Each row is a point. Examples show where two turns around zero, p and q, send a point. Where does a point land after both, in the order given? Backwards means that the second turn is done in reverse. Each puzzle has new turns, and all numbers are rounded.
(in the rows, 128 means zero)

Turn p:
[ 97 129] -> [126  97]
[128 119] -> [137 128]
[182 166] -> [ 92 183]
[81 71] -> [184  79]
[153 155] -> [102 154]
Turn q:
[143 118] -> [124 110]
[203 141] -> [167  62]
[ 91 137] -> [123 166]
[ 64 136] -> [113 191]
[138 108] -> [113 112]
Where do these land?
q, then p: [86 51] -> [113  42]
q, then p backwards: [148 124] -> [108 124]
p, then q: [106 166] -> [ 95 157]
q, then p backwards: [142 157] -> [126  96]
p, then q backwards: [158 143] -> [ 95 125]

Turn p:
[156 113  87] -> [ 99  87 116]
[ 81 174 102] -> [ 83 182 132]
[ 98  82 149] -> [151 121 182]
[146 121 136] -> [141 114 119]
[122 140 194] -> [187 161 126]
[166 138 101] -> [109 103  92]
Turn q:
[154 115 126] -> [124 105 111]
[124 118 158] -> [ 97 132 131]
[125 123 171] -> [ 87 130 141]
[139 152 153] -> [114 112 158]
[ 99 133  31] -> [220 160  99]
Where do these land?
q, then p backwards: [154 156 145] -> [126  89 114]
q, then p: [122  77  86] -> [ 70 109 102]
q, then p backwards: [ 88 151 188] -> [ 59 127  97]
p, then q: [126 161 123] -> [156 137 143]
q, then p: [149  96  98] -> [ 92  95 125]

Turn p:
[ 93 165  98  86] -> [ 96  66 135 148]
[128  79 161 137] -> [127 164 121  81]
[160  74 139 118] -> [164 141 122  77]
[138 206 141 134] -> [119 121  92 198]
[121 116 101 165] -> [133 148 170 136]
Turn q:
[162 151 155 150] -> [176 135 107 121]
[ 47 136  31 156] -> [ 56 188 209  89]
[170 120 119 123] -> [142  97 117 102]
[ 91 136 157 139] -> [125 163 123 162]
[125  85 138 122] -> [ 98 115  98 134]
[126 137 142 100] -> [135 111 136 154]
[175 131 154 106] -> [164  88 107 134]
Where do these land?
q, then p backwards: [ 76 106 111  90] -> [ 69 159 113 143]
p, then q backwards: [122 161 110 119] -> [123 122 142  92]
p, then q: [143 134 160 194] -> [183 162 165 117]
p, then q: [133 108  91 121] -> [136 106  96 144]
p, then q: [121 120 126 100] -> [104 111 125 134]
q, then p backwards: [167 149 184 206] -> [214 107 185 140]
p, then q backwards: [133 117 113  65] -> [184 109 112 105]

Turn p:
[110 124 123 172] -> [108 163 142 105]
[199 159 114 144] -> [ 85  66 130  99]
[ 50 107 117  70] -> [196 177  85 162]
[105  79 148 136] -> [159 159 166 133]
[110 145 155 109] -> [125 135 119 168]
[194 154 110 136] -> [ 96  68 125 100]
Turn q:
[ 89 100 113 159] -> [141  71 138 129]
[176 131 140 107] -> [114 172 123 102]
[ 69 159 113 133] -> [150 103 128 188]
[170 182  95 154] -> [122 171 193 146]
[148 102 155  76] -> [129 155  77  94]
[ 84 172 160 145] -> [100 111 117 191]
[160  51 120 122] -> [140 113 121  47]
Where do these land?
q, then p: [154 165 110 143] -> [ 90 137 137 160]
q, then p: [114 185 125 125] -> [ 77 148 143 113]
q, then p: [ 96 131 106 156] -> [133 130 175 123]
p, then q: [156  36 141  59] -> [ 63 165 139  36]
p, then q: [119 123 158 158] -> [101 120 115 159]

Turn p:
[157  87 106  80 164 163] -> [150 120 169 194 114  96]
[ 99 142 158 123 154 153] -> [104 168 131 140 157 117]
[147 160 151  83 129 112] -> [ 91  93 117 158 152 135]
[112 131  91 108 205 148] -> [119 136 198 137 148  74]
[108  97 117 143  82 102] -> [156 122  84  99  99 119]
[168 122 184 155  78  67] -> [ 93 106  70 116  76 189]
[105 157  88 206  85 150] -> [183 150 130  50 149 165]
Turn q:
[171 145 139 113 178 181] -> [186 167 107 177 131 131]
[ 86 155 172 127  82  33] -> [ 45  96  93  67 135 179]
[139  92 108  74 120 168] -> [144 151 141 148  63  98]
[ 92 120 121 143 165 145] -> [126 136 117 136 158  81]
[116 112 126 118 114  75] -> [101 127 129  77 118 135]
[161 125 126 133  93 179] -> [157 101 152 172 100 138]
[110 109 121 113 167 220] -> [160 145 116 195 118  59]
[147 117 137 185 125  76] -> [144  94 137  74 167 153]
[131 177 102 146 106  75] -> [ 89 133 160 107 161 179]
Where do these land?
q, then p backwards: [114  83 215 105 109 150] -> [131  80 132 100  65  64]
q, then p backwards: [133 158 113 109 115 156] -> [154 114 153 118 147 149]
p, then q: [115 193 128 132 116 123] -> [138 172 105 136 127  84]
p, then q backwards: [ 61 169 108  54  93 203] -> [110 153 139 207 228 168]
q, then p: [133 107 107 111 142  79] -> [111 102 110 156 167 116]
p, then q backwards: [186 102 140 179 178 101] -> [148 125  89  77  56 112]
q, then p: [122  85 119 176 131  99] -> [100 107 124 174 101  96]
p, then q backwards: [151 142 128 173 184 115] -> [131 132  74 112  88  92]
q, then p: [138 113  95 114  83 126] -> [124 148  76 144 129 144]
